Each row of a before or after table is a point. The points were changed in one or more steps. Then noise was added and the rows were shuffled. The steps act on how far a point lies along the listed directions, d1 being the first. Write out the steps. A step turns or swaps two directions, mirrors them in a line or flattens them onto one, adds a multiple of one to another, or multiplies one. Angles are multiples of 10 degrees, from the lower direction toward the higher: turns from -170 to 170, lines from 10 to 170 but not 90. Use the fewest steps. Two steps may share a direction if one is a turn and the other turns, adds or multiplies; they go together, in the order done. Otherwise the lowest direction goes first.
In the rows, zero is written as 128.

Directions:
(1): [184 101]
(2): [155 184]
Before:
[[141 163]
 [  8 142]
 [ 98 122]
 [123 120]
 [131  98]
 [ 49 162]
 [133 121]
 [136 161]
 [155 129]
 [ 90 189]]
After (10 x 2):
[[100 118]
 [135 166]
 [ 80 183]
 [125 117]
 [136 121]
 [ 45 146]
 [135 101]
 [  6 119]
 [130 163]
 [153 134]]
Steps: turn d1 and d2 by 10 degrees

Directions:
(1): [192 153 191 123 153 174]
(2): [122 157  91 183 207 135]
(3): [161 121  62 133  93 197]
(4): [150  61 151 204 113 120]
(5): [179  74  99  81 173  97]
(6): [ 71  77 148 106 162 188]
Before, 11 rows:
[[ 96 196 124 180 182 143]
 [111 139 143 119  95 214]
 [139 147 148  88  67 124]
 [121 165  68 113  92 187]
 [ 53  87  91 141 185 148]
 [136 161 153 206 125 213]
 [187 188 107 111  47 158]
 [ 38 124 120 169 130 170]
 [115 162 163  98 186 112]
 [102 135  85 117 177 135]
 [205 173 208 140 174  93]]
After (11 x 6):
[[ 86 120 112 217  82 168]
 [160 160 110 135 102 208]
 [150 141 149 131  97 132]
 [161  87 168 202 131  38]
 [ 50 159 135 122 131 190]
 [138 117 193 141 168 112]
 [140 137 132 106 169 160]
 [199 153 113 171  60 158]
 [112 162 154 178 139 143]
 [108 111 137 157  94 203]
 [ 74 126 120  79 182 171]]
Steps: turn d1 and d4 by 90 degrees; multiply d2 by 0.4

Directions:
(1): [ 81  55 223  93 143 157  87 133 145 114 131]
(2): [ 93 128  99 148  54 205  86 154  92 179 158]
(3): [129 190 152  66 126  82  94 157 173 194 177]
(4): [202 135 189 176 173 162 154 167  89 159 169]
(5): [176 128 108  19 134 178 139  98  79 110 140]
Before:
[[135 122 105  92 112 123 125 130 136 121 129]
 [109 119  93 198 104  99 150 135 137  97  84]
 [131 137  92 104 149 160 173 111  99  89 131]
 [100 180 116 123 132  70  78 154 167 190 169]
 [113  86 155 131 149 126 131 101 144  96 113]
 [ 79  60 207  93 137 189  91 152 131  93 108]
 [147 200 127  32 103  92 115 129 156 146 146]
 [171 141 131 111 159  92 176 105 132  95 122]
 [145 135 133  86 146 126  98 163 111 141 154]
 [ 96 113 224 113 146 112  93 149 175 191 157]
 [116 128 131 162 116 129 129 135 168 157 156]
 [165 225 144  29 121  92 109 160 145 210 160]
 [175 113 124 138 113 163 142 127  92 106 113]]
After (13 x 11):
[[160 157 126 184 138 117 149 137 124 155 153]
 [ 70 102 101 158  57 127  96 132 148 110  93]
 [122 135 111  88 114 121 132 110 168 146 154]
 [ 82  99 143 184 149 154 151 141 124  98 131]
 [116 114  65 101 105 147 104 128  98  96 112]
 [155 145 225 153 169  79 135 186 164 153 152]
 [178 135 141  28 191 132 122 108 104 126 162]
 [141 182  29  52  77 139 131  89 106 174 130]
 [167 201  39 185 131  93 175 148 130 118  95]
 [104 106 145 154  81 188 112 143 105 141 154]
 [146  98 111   7 108 211 133  89  59  96  89]
 [194  98 158 139 175 128 164 139 126 102 130]
 [224 111 184  80 170 178 178 114  71  75 127]]
Steps: multiply d1 by -1; multiply d4 by 3; turn d2 and d4 by -140 degrees; turn d3 and d5 by 90 degrees
